Each point is reached from the start by the listed moves, each made once or not at all, plus a little noise. Is the number of moves made odd or even? Then give how often each move was made.
(in the rows, 128 means zero)

Moves:
(1): [199 120 161 113 151 117]
(2): [132 190 129 145 137 125]
(3): [ 96 137 182  81 118  95]
Start: [128  98  85 116 128 138]
Points:
[103 169 141  84 125  96] => even (0, 1, 1)
[170 160 174  69 148  94] => odd (1, 1, 1)
[136 163  83 132 133 136] => odd (0, 1, 0)

Moves:
(1): [172 129 148 130 132 109 100 123 124 142]
(2): [127 183 115 114 132 131 133 143 134 133]
(3): [106 142 167 127 138 122 122 133 115 129]
(4): [123 133 120 181 140 127 135 136 143 124]
(5): [121 117 102 128 170 125 122 151  80 120]
(6): [152 128 145 157 142 174 155 144 123 148]
(7): [123 128 134 115 150 110 164 113 138 141]
(8): [129 115 137 132  96 115 134 173 137 126]
(9): [141 117 137 104 156 136 112 151 163 123]
Start: [117 143 133 105 132 150 110 150 124 112]
Points:
[117 198 151 121 206 186 134 212  62 129] => even (0, 1, 1, 0, 1, 1, 0, 0, 0)
[147 208 181 121 192 137  72 197 162 123] => odd (1, 1, 1, 1, 0, 0, 0, 0, 1)
[ 98 142 187 122 171 120 135 216 182 117] => odd (0, 0, 1, 1, 0, 0, 1, 1, 1)
[107 188 128 132 137 119 163 204 168 120] => even (0, 1, 0, 1, 0, 0, 1, 1, 0)
[131 127 122 188 169 176 145 246  97 117] => even (0, 0, 0, 1, 1, 1, 0, 1, 0)
[133 213 169 142 162 133  85 178 130 128] => even (1, 1, 1, 1, 0, 0, 0, 0, 0)
